Every row gives one point. A path goes straight from each point to the next, and from the last back to the first. The post is the endless flat space through its rows: a point in 2 columns, a line in 3, a plane in 4, and so on, so that a path can go around it. How many times does the path go around the post? Going back the other way cancels.
(in the rows, 128 means zero)

Post (1 x 2):
[[115 129]]
Path, 24 rows:
[[110  94]
 [ 91 138]
 [108 201]
 [158 110]
 [113 108]
 [ 91  86]
 [156  83]
 [144 139]
 [ 97 169]
 [ 62 110]
 [135  67]
 [137 131]
 [ 99 184]
 [ 66 118]
 [ 99  91]
 [153 104]
 [124 149]
 [ 70 166]
 [ 97  75]
 [152  68]
 [ 98 109]
 [ 88 168]
 [143 148]
 [138 118]]
Times around: 1

Post, 5 rows:
[[142 130 128 116  73 136]
 [146 123 150 162 116 139]
 [131 166 108 119 132  97]
 [ 80 180  89 115 119  81]
 [112 144 127  89 137 104]]
Path (26 x 6):
[[143 166 136 121 132 137]
 [134 127 186  63 176 136]
 [ 65 162  99 171  72 152]
 [119 123 121 120 107 127]
 [113 124 110 126 101  84]
 [143 146 120 121 134  66]
 [138 198 119  83 114  79]
 [ 34 199 104  88 114 103]
 [ 98 176  65 199  81 128]
 [172 127 125 169  89 138]
 [154 102 157 101 160 100]
 [123 155 116  16  84  94]
 [138 127 137 100 144  74]
 [132 105 125 134  84 128]
 [127 132 124  91 145 132]
 [120 187 142 206 157 131]
 [171 173 144 165 154  92]
 [ 97 136 133 157 119  81]
 [150 137 154  67 117  89]
 [ 97 181 113 129 119 102]
 [102 174 107  55 195  84]
 [117 142  75 172 120 106]
 [ 85 150 109 204 107  94]
 [ 94  89 170  45  96 126]
 [183 134 104 161 163 106]
 [127 144  89 179 113 135]]
Times around: 1

Post, 10 rows:
[[110 150  92 106 132 169 136 168 148  96 159]
 [108 127 119 152 109 160 152 148  89  96 169]
 [133  89 186 172 115 162 150 149 132 135  91]
 [104 136  99 117 149 130 129 133 103 154 168]
 [124 147  96 128 165 129  87 141 108 120 181]
 [115 108  55 124 118 157  86 122 133 118 174]
 [ 92  93 175 136 144 144 139 122 142  92 121]
 [136  46 151 153 151 159 179 143 122  91 112]
 [155  65 154 126 115  99 150 146 131 104  98]
 [131  83 119 135 113  96 119 167 118 111  52]]
Path:
[[115  87 104  83  77 148  50 141 204  80  97]
 [104  92 198 169 118 157 177 159 122 168 137]
 [106 159 141 150  90 168 187 198 124  77 134]
 [109  49 123 158 145 147 138  80 116 131 131]
 [169  74  42 144 142 159 196 160  97  76 189]
 [125  77 173  81 146  94 151 127 205 127 100]
 [128 130 151 200  78 157 121 190  83 102 101]
 [138  22 115 143 140 161 196 131  78 127 155]
 [113 123 129 145 138 124 173 162  97 162 149]
 [ 85 116 105 190  98 179 168 123  76 100 189]
 [114 103 132 156  87 163 120 124 163  81  71]
 [124 133 163 144 144 169  65 130 146 111 125]
 [137 100 155 106 124 141 108 136 130 119 157]
 [144 133 123 129 111 118  42 123 136 201 118]
 [130 143 119 158 125 162 119 138 102 109 148]
 [148 120 107 132 151 144  94 157 115 148 109]
 [134  55 120 151  95 164 128 150 115 131 105]
 [106  63 168 172 129 217 204 139 123 192 148]
 [ 61 101  51 179 127 162 211 191  64 125  75]
 [117  96 110 124 143  50 103 151 103  51 156]
 [132  98 124 176  95 183 124 197 112 152  51]
 [164 103 126 124 174 176 160 140  94 147 217]
 [165  62 127 133 170 149 128 184 136  85 146]
 [125 100 185 139 155 147 176 171 121 128 109]
 [171 100 115 108  55 167 132 138 107 162 190]
 [110 140 113 126  95 197 121 150 132 118 116]
 [122  83 143 121 134 125 131  73  75 119 193]
 [110 130 182 105 141 148 176 180 123  83 131]
 [ 67 118 130 126 106 127 128 150  93 116 138]
 [140 112  96 104 174 136 139 180  94 125 129]
 [183 114 151 124 195  87 112 144  81 131 141]]
Times around: 1
